Rows are points. The window is the flat piece filled in between its corners: a triangle in 3 columns, a solid with four corners in 4, and so on. A path goes straight from each point to the next, and from the last back to the first. After which points does the path pass through the window?
(in the rows, 128 means zero)

Window (4 x 4):
[[113 188 141 150]
 [193 107  84 142]
 [ 73 136 134  39]
 [194 132 126 119]]
Path:
(1): [110 131 141  94]
(2): [128 160 120  79]
(3): [203 138  96  84]
(4): [178  97 137 124]
(5): [159  77 146 142]
(6): [174 160  36 128]
(7): [234 185  92 152]
(8): [178  66 125 144]
Through the window after points: 1

Window:
[[116 178  89 115  52  96]
 [172 148 155 212 220 188]
 [ 62 141  70 163  51  91]
 [156 152 125 145 172  76]
 [119 109 124 106 124 141]
 [106 158 187  91 142 102]]
Path:
(1): [108 145  99 156 152 112]
(2): [ 70 133  50 140 100 116]
(3): [ 92 159 146 189  14  63]
(4): [144 138 135 175 133 124]
(5): [116 178 106  68 168 175]
(6): [ 66 149 106 147 137 130]
(7): [138 128 124 170  88  92]
(8): [175 154 197 190 133  61]
(9): [ 81 143 106  33 146 184]
(10): [119 181  99 116 160 213]
(11): [140 150 129 164  83  61]
(12): [158 132 180 193  93 133]
Through the window after points: 2, 4, 10

Window, 8 rows:
[[145 121  96 126 230 172 160 132]
 [ 75 159 154 122 139  63 105  41]
 [166 197 149 114 139 105  80  58]
 [111 179 120  95  69 116  75  76]
 [212 141 201  47  12 144  89 188]
 [194  79 133 119 169 192  93 108]
 [126 119 116 167  95 160 187  89]
 [139 159 109 198  99 124 115 176]]
Path:
(1): [142 169 188 108 126 179 108 170]
(2): [123 160 176 120 117 161 102  88]
(3): [150 184  78 121  88  71  80  97]
(4): [167 117  79 143 116  85 138 140]
(5): [105 207 206 114  64 179  99 117]
(6): [ 89 201 166 107 127 162  96  81]
(7): [154 137  89 105  54  71  81  81]
(8): [171 143  66  40  79  81 141 122]
(9): [155 130 180 151 139 189 119 130]
(10): [108 168 160 160 122 183  76 115]
(11): [161 112 112 103  88 120 153 136]
(12): [166 120  71 171  59  67 112 116]
Through the window after points: 2, 6, 8, 12

Window:
[[182 120 161 202  49 122 123 225]
 [161 102 115 170  38 186 129 109]
 [158 101  99 117 201 180 115 126]
 [114 137 108  95 154 153  56 120]
 [142 200 169 188 105 141 170 191]
 [ 75 114 158 171 163 134 137 165]
 [188 135 222 214  63 151 118 152]
 [116  90  88  29 214 109 122  66]]
Path:
(1): [122 108 143  94 109 156 127 132]
(2): [146 120 131 115 121 242 139 175]
(3): [144 145 135 161 128 117 123 131]
(4): [162 100 119 156 117 125  99  74]
(5): [153 106 191 131 102 206 132 229]
(6): [129  95 126  78 161 177 116 111]
(7): [159 117 100 196 162  81  58 126]
(8): [159 157 115 213 155  78 104 141]
Through the window after points: 2

Window (9 x 9):
[[133 168 100 154 103 109  88 128 228]
 [112 134 108 166 215 125 112  84  43]
 [ 98  85 139 130 157 189 118 187 141]
 [179 131  57 120 159 125 185 168  38]
 [147 128 135 132  63 126 149 141  91]
 [ 68  55 106 104 145 164 150 148 121]
 [138 177 115  75  63 148 156 145 140]
 [ 81 114 200 148 160  68 137 249 115]
 [192 138 127 112 167  65  90 171 186]]
Path:
(1): [151 165 132 175 135 158 224 100  83]
(2): [145 110  89 112 143 123 126 179  85]
(3): [ 95 113  88  93 132 126 106 168  63]
(4): [153 149 152 177 169  89 142 128 139]
(5): [137 153 130 115 116 147 168 143 142]
(6): [124 153 106  79  72 100  81 182 138]
(7): [ 98 103 114 113  97 126 126 211 102]
(8): [119 112 167 172 231 221 173 103 117]
(9): [160 141 167 108 141  93 204 188 146]
(10): [104 103 119 129 134 111  87 208 131]
(11): [ 93 104  84 102 149 131 120 143 111]
(12): [145 110 181 173 107 173 195 148 159]
(13): [ 94 122 160 195 220 113 188 109 123]
(14): [143 132 124  98 105 102  93 202  99]
(15): [151 134  72 119 135 119 117 187  48]
(16): [164 124  98 128 154 125 204 150  85]
Through the window after points: 1, 5, 11, 13, 15

Window, 9 rows:
[[117 175  88  55 133 221 134  86  69]
 [181  92 112 147 123 102 103  72 143]
 [205  97 127 118 218  93 155 129  99]
 [129 176  58 105  36 128 144 127 122]
 [186  90 154 167 134  88  89 132  91]
 [106 210 139 101 137  62 188 109 113]
 [146 182 200 138 144  83 249 127 138]
 [169 204 195  77 107  64 190 131 140]
 [ 73 134  89  17  82 143 158 113  81]]
Path:
(1): [132 161 161 104 125 136 149 180 137]
(2): [139 165 131 100  98  81 170  77 109]
(3): [212 140  96 107 123  69 137  45  69]
(4): [ 99 130 126 111 129 189 122 127 153]
(5): [135 135 124 109 108 104 135 125 153]
(6): [228 163 143 121 121  99 158  45  64]
(7): [182 115 134 124 151  96 166 103  85]
(8): [154 116 127 109 157 113  98 150 115]
(9): [133 135 127 110 130  84 139 131 135]
(10): [174 153 125 103 101  89 175  94 105]
(11): [166 160  93  58 114 146 155  73  60]
(12): [ 92 177 131 101 144 191 146 134 127]
(13): [120 196 153 124 160  80 151 144 152]
(14): [158 151 126  84  98  84 185  74  86]
(15): [143 173 143  73 102  98 154  51  46]
(16): [170 139 117 103 148 107 141 155 147]
Through the window after points: 3, 5, 7, 11, 13

Window (11 x 11):
[[123 142 167 116 110 179 130 113 139 140  70]
 [171 155 142 149 135 179  97  74  46 167 141]
 [ 73  91 122  96 140  34 146 167  87 102  93]
 [117  90 160 144 104  65 185 138 137  14  78]
 [176  50  36 131  93 165 184 195 172 100 178]
 [104  78 183 148 136 112  90 179 123  69 145]
 [191 168 186 109 201 155 118 110  81 145  61]
 [110 111 160 137 190 193 123 104  40 126  76]
 [157 172  94 195 160 192  96 143  85 162 100]
 [ 56  78 123 105 171  41 142 119 168  25 124]
 [127 133  88 130  96 166 198 211 151  66 205]]
Path:
(1): [107 152 132 106 134 153 109 129  45  60  73]
(2): [117 122 167 146 171 106 130 121 126 112 100]
(3): [129  83 162 162 185 126 178 169  58 208 160]
(4): [129 155 126 105 115 208  75  68 113  35  44]
(5): [168 123 103  94 127 109 111 121  70  17 115]
(6): [102 106 167 151 133 150 164 137 130 159 114]
(7): [115  99 147 136 150 101 158 152 132  99 115]
(8): [112 124 100 120 129 130 124 145  89  44  72]
(9): [146 133 142  84 141 153 106 134 112  63  61]
(10): [134 124 172 153 148 129 149 128 116 136 110]
(11): [110  72 162 128 143 149 192 149 150 121 159]
(12): [134 117 136 141 124 122 100 163 108  66 111]
(13): [169 142  76  71  70 146 140 207 121   7 147]
(14): [111  47 115 189 158 135 192 136 155 171 150]
(15): [138  87 162 158 113 107 181 148 139  97 146]
(16): [ 99 144  30  80 157 185 101 225 135  33 114]
Through the window after points: 3, 9, 11, 13

Window, 12 rows:
[[112 132 119 160  49 159  62 125  69 134 170 131]
 [188 119 210 213 127 148  93 168  79 129 172 185]
 [ 92 171 146 173  96  54 115 135  65 206 173 127]
 [ 96  64 182  92 122 138 134  94 169 118 103  93]
 [198 238 127 155 148 204  71 148  60 197 147  76]
 [ 95 132 166 170  59 132 182 173 136 146 188 164]
 [168 107 137 159 109 118 146 194 103  74 201 149]
 [151  98 175  83  52 103 116 110 114 109 174 180]
 [150 145  53  94 174 198 142   8 242 108 121  97]
 [113 114 160 108 229 189 188 203  55 108  92 197]
 [176  51 164 147 108 139 114 194 113 156 138 182]
 [162 146 125 137 115 155 154 133  72 105  75 141]]
Path:
(1): [139 161 137 131 148 132  32 142 189 124 121 154]
(2): [132 105 155 131  61 149 215 116  39 127 191 126]
(3): [143  57 177 179  90 185 150 113  57 151 197  76]
(4): [142 163 126 141 111 139 102 166  94 133 136 177]
(5): [ 99 150 127 126 131 128 114 177 122 110 141 157]
(6): [178  95 141 118 101 171 161  80 101 144 140 118]
(7): [131 114 148 166 110 125 163 131  93 149 173 116]
(8): [100 170 152 119  83 122  88 192 150 149 133 226]
Through the window after points: 7

Window, 12 rows:
[[ 90  92 147 146 201 154  83  46 110  50 125 152]
 [100 153 115  55  79 140 133 170 165 218 177 102]
 [187 167 132 115  70 166 130 213 129 112 221 109]
 [ 85 162 110 123  99 111 128 212 108 125 155  85]
 [138 165  75  63 111 169 176 160 128 207 168   7]
 [122 103 103 157 116 132 162  49 127  67  97 149]
 [ 99  76  55 161 139 118  64  69 137 120 139 109]
 [111 122  51 149 195 144 119 100 127 118 114 175]
 [124 173 101 156 168  84  77  49 130 112 119 137]
 [128 107 114 142 144 101 107  74  39 101 160 175]
 [108  97 132 192 191  81 135  75 129 117 178 148]
 [153  82 113 107 173  76 108 109 128  78 124 139]]
Path:
(1): [ 91 142  93 114 124 118 127 106 151 115 195 102]
(2): [ 90 145  96 125 142 120 100  90 115  46 184 146]
(3): [125  85 105 171 164 106 126 102 137 176 137 111]
(4): [110 121 166 171 122 121 143 117 121 207 132  99]
(5): [121 121  57 107 176 103 114 108 141  54 206 148]
(6): [ 89 134  99  92 148 116 137  93 183  87 198 102]
(7): [140 121  97 149 130 136  97 146 108 149 112 128]
(8): [152 123 124 143 147 162 120 141  79 150 103 118]
Through the window after points: 2, 4

Window:
[[ 68 128 157 124 120 162  51 157  90 176  85 161 179 182]
 [177 160  88 141 200 109 192 141 132 120 124 163 145 171]
 [158 164  83 156 216 118 121 138 196 166 196 137 168 143]
 [186 138 155 124  79  70 125 103 131  89 129 154  92 136]
 [ 93 199 120 113 106 102  51 215 112 188  31 118 108 192]
 [164 125 116  91 124  97 135  49 115  87  88 101  87  91]
 [165 126  83 111  52  79 164  66  65 118 147 113  89  99]
 [ 90 158 137 167 115 167  57 180  74 126  96 104  74 169]
 [138 118 120 117  56  98 179 113 145  86 104  71 102 135]
 [ 42  98 121 178 167  96  47 202 105 165  92 147 124 165]
 [145 189  54 118 209 110 155 160 183  80 187 189 187 105]
 [215 136  80 132 194 139 162 180 172 139 153 175 172  74]
 [146 142 157  36  75  94 187 110 111 123 121 116  36 122]
 [152 178  65 142 150 138 175 131 203 142 118 198 104 124]]
Path:
(1): [ 94 171 137 183 156 135 114 161 118 191  81 173 189  58]
(2): [146 189 125 143 104  82 142 145 146 149  97 138 120  68]
(3): [122  63  83  94 144 163 122 121  70  76 142 139 102 249]
(4): [148 132  57  90 121 136 137 190 165 115 117 134 123 177]
(5): [132 169 119 131 142  95 125 115 113 124 136 154 138 108]
(6): [130 207 152 159 147  61 147 144 130 154 108 120 126 102]
(7): [123 139  95 115 131 132 108 141 137 117 126 150 121 164]
(8): [193 118  20 128 103  67  87 194 144 105 138 181  90 174]
(9): [115 150 150 113 153 120 172 103 138 143 116 117 140 105]
(10): [146 152 119 163 182 118 151 157 152 143 137 128 158  64]
(11): [183 140  66  84 133 129 132 154 144 108 139 189 137 172]
(12): [165 100  62  87 125  85 120 140 140 117 151 155  95 172]
(13): [164 158 126 147 157 134 159 112 145 117 132 141 141  84]
(14): [106 162 147 131 107  99 125 154 111 131 124 101 126 108]
(15): [158  80  67  95 158 119 150 118 155 124  97 187  75 209]
(16): [166 139  79 102 146 117 155 129 134 100 134 125  91 175]
Through the window after points: 4, 10, 14

Window, 14 rows:
[[163 144 184  86  72 140  80  71 155 156 101 130  72 140]
 [ 87 167 176 143 176 136 104 146 114  94  62 134 107 136]
 [214 147 161 153 144 166 144  98 181 146 191  76 178  18]
 [ 86 206 135 106 180 123  99 154 109 186 186 181 225  84]
 [105 171 132 109 156 116 134 148  34  75 138 138 138 155]
 [105  95 152 166 133 126 136 103 122 107 122 131 163 162]
 [ 94 164 189 119 140 111 155  79 136 115 114  60 143  60]
 [164  25 123  90 213 115 117  85 166 164 216  80  34 159]
 [105 158 146 142  98  70 126 131 107 108  82 144  62 112]
 [103 120 127  89  81 139 144 209 130 112  96 146 116 128]
 [106 186  99 104 172  90 153 131 141  97 133 131 156 141]
 [188 127 172 134  86 143   7 128 163 155 182  79 183 111]
 [ 47 160  98 147 114 183  82 133 110 120  63 133 119 101]
 [103 148 131 136 180 125 110 127 101 189 145  92  77 206]]
Path:
(1): [103 140 185 110  96 181 114 102 132 108 169 141 116 138]
(2): [171 152 142 124 139 111  87 117 145 170 129  99 142 100]
(3): [160 126 145 140 126 120  65 126 138 139 130 102 171 121]
(4): [139 151 173 113 100 150  64 124 140 138 180  95 138 112]
(5): [ 92 201 165 113 126 155  10 133 194 112 206  72  72 103]
(6): [141 130 150 134 141 122 112 130 107 135 109 123 157 139]
(7): [117 121 134 117 185 155 129 129 110 142  79 113 125 125]
(8): [ 94 201 173 140  78  79 102 114 143  99 185 154  86 134]
(9): [116 175 157 148 138 161 152 141 136 106 189 134 111 147]
(10): [110  91 136 131 152  97  90  95 107 167  82 101 144 155]
(11): [136 158 161  90 189 104  76 158  85 155  36  85 118 109]
(12): [ 70 145 135 171 113 147 160 112 162  80 188 169 104 166]
(13): [131 153 177  86 138 186 125 162 141 102 216 119  96 152]
(14): [119 115 125 157 145  85 103  86 144 163  72 110 130 105]
(15): [152 138 118 121 127 106 100 120 104 154  84 121 142 122]
(16): [ 63 160 185 126 124 169 118 117 176  68 161 132 119 108]
Through the window after points: 1, 3, 5, 9, 11

Window, 14 rows:
[[154  31 122 103 137 123 121 133 139 155  95  93 105 163]
 [217 147 116 125 112 163  75 118  93 149 132  50 139 104]
 [112 108 126 186 135 123 196 174  72  58 107 165 175 231]
 [153 106  97 104  49 128 113 131  85 108 196 139 114 108]
 [ 70 219  99 148 116 125 138 134 100 181 157 161 173 125]
 [136 236 129  96 134  32 129  63  85 138 196 103 144  57]
 [117  73 134 193  98 148 174 117 147  69  40 157 148 142]
 [143 204 134 113 130 117  70  98 136  99 189 118  64 132]
 [147  54  95 121 161 174 150 179 153  64 126  99 130 106]
 [109 220 165 128 146  87  99 132  34 143 139 126  64  57]
 [105  88  71 146 164 173 207 103  74  59  66 246 172 197]
 [108 138 190  94 126 159 113  83  87 112 192 101 132 106]
 [131 150 144 111 113 160 242 174 111  86  60 213 153 197]
 [164 200 169 172 153 100 144 112  92 171 197 181 122  89]]
Path:
(1): [144 143 188  68 136  70  74 134 153 121 121 184 137  96]
(2): [ 92 151 161  84 113  70  73 150 120 106 168 207 136 116]
(3): [157 171  89 199 140 211 228  96  63 117 101  84 146 146]
(4): [127 162 120 121 143 152 177 109  45 105 174  69 128 128]
(5): [128 105 173 145 101 111  67 137 172 115  98 229 159 156]
(6): [126 148 147  75 143 128  93 142 121 127 130 145 158 138]
(7): [127 141  78 198  89 116 219 105  56  75 147  93  75  87]
(8): [135 201 105 175 131 150 177  80  86  98 103  66 105 156]
(9): [128 101 145  86 114 117 129 165 107 101 171 239 173  98]
(10): [175 134 167  87 121  57  59 122  91 162 139 168 183 123]
(11): [121 164 116 182 120 177 202 121  98 100 184 136  82 110]
(12): [113 159  80 191 129 167 165 105  55 123 165  95 108 134]
Through the window after points: 4, 10

Window:
[[154 182  96 161 121 149  94 179  69 129 145 202 190 140]
 [ 98 111 177 175 156 172 153 140  66 102 103  95  91 139]
 [170  82 110 142 104 112  94 140 113  65 130  93  73  86]
 [101 102 162 113  43  95 162 221 169 166 209 165 110 136]
 [ 94 175  47  86  76 128 148 155 165  85 135 160  24 143]
 [222 149 119 109 142 214 232 124  92 221 202 118 154 153]
 [143 156 189 138  76 115 137 121 121  99 167 172 121  64]
 [179 132 122 176 158 105  91 201 162 154 184 115 150  36]
 [147 107 102  68 115 137 159 234 119 117  63 143 127  97]
 [205 183 183  82 147 138 121 155 171  99 154 133 155 153]
 [192 142 167 126 118  94 185 167 103  30 135 169  90  92]
 [ 81  77 129 120 106 114 113 154 120 137 149 189  32 133]
 [143  89  68 169 139  68  76 106 193 158 113 131 126 155]
 [124  63 162  85 177 147 183 152 162 135 199  71 157 116]]
Path:
(1): [156 158 158 122 123  67 153 152 134 149 190 136  81 105]
(2): [132  59 110 112  95 199 129 170 149  67 121 156 176 120]
(3): [228  90 201 151  48 189  93 145 166  98 109 166  71 105]
(4): [ 67 171  79 117 219  72 188 168  86 138 174  84 188 139]
(5): [107 160  98  91 165  49  98 164 114 157 115 116 151  92]
(6): [182  56 118 189  90 168 138 132 185 114 140 152  87 165]
(7): [178 115 182 147 144 175 140 194 164  84 119 174  73 103]
(8): [ 94 134  91 111  80  47 125 102  82 153 187 114 150 106]
Through the window after points: 5, 7

Window (14 x 14):
[[104 101 185 105  39 127 207 172 133 131 151 180 186 103]
 [142 201 153 172  25 143  58 173 168 154  96 167 164 100]
 [123 192  84 132 118 126 115 138 187 144 144 225  95 194]
 [122 105 170 125 187 124 171 109 185 167 149 174 108  64]
 [136 148 139 158 149 157  55 146 169 228  83 102 128 194]
 [104 181 152 170 104 110 125  71 118 153 156 125  63  95]
 [114 123 137 127 119 200 111  31 192 165 146 203 163 166]
 [131 102  82 131  80 166 118 188 156 177  78 143 107  94]
 [120 162  93  77 106  77 191  99 117 142 145 127 121  91]
 [ 88 102 193 124 115 106  50 118 168 237  57 211  96 116]
 [ 49 164 150 140 180 121 171 178 105 164  82  98 114  83]
 [178  95 142  88  78  92   7 112  55 137 126 125 145 130]
 [198 199 201  63  99 115  81 127 136  83 143 143  47  94]
 [ 85 127 147 101 136 130  97 163 160 139 142  66 143 129]]
Path:
(1): [105 161 131  84 115 147 120 152 101 177 188 115  90 145]
(2): [118 162 112  41 109 148  89 101 141 220 185 162  84  58]
(3): [115 119 163 163 106 116 145 139 158 123  91 170 133 120]
(4): [139  99 151 106 103  77 101 136 190 122  49  95 145 100]
(5): [124 146 155 122 105 144  79 131 140 184 142 164 111 142]
(6): [ 81 176 140  75 120 101  92 130 139 193 225 135  58 106]
(7): [166 111 156 155  87 137 135 126 134 104  40 174 161  99]
(8): [132 130 127 147  95 107 148 133 167 118  70 148 151  73]
Through the window after points: none
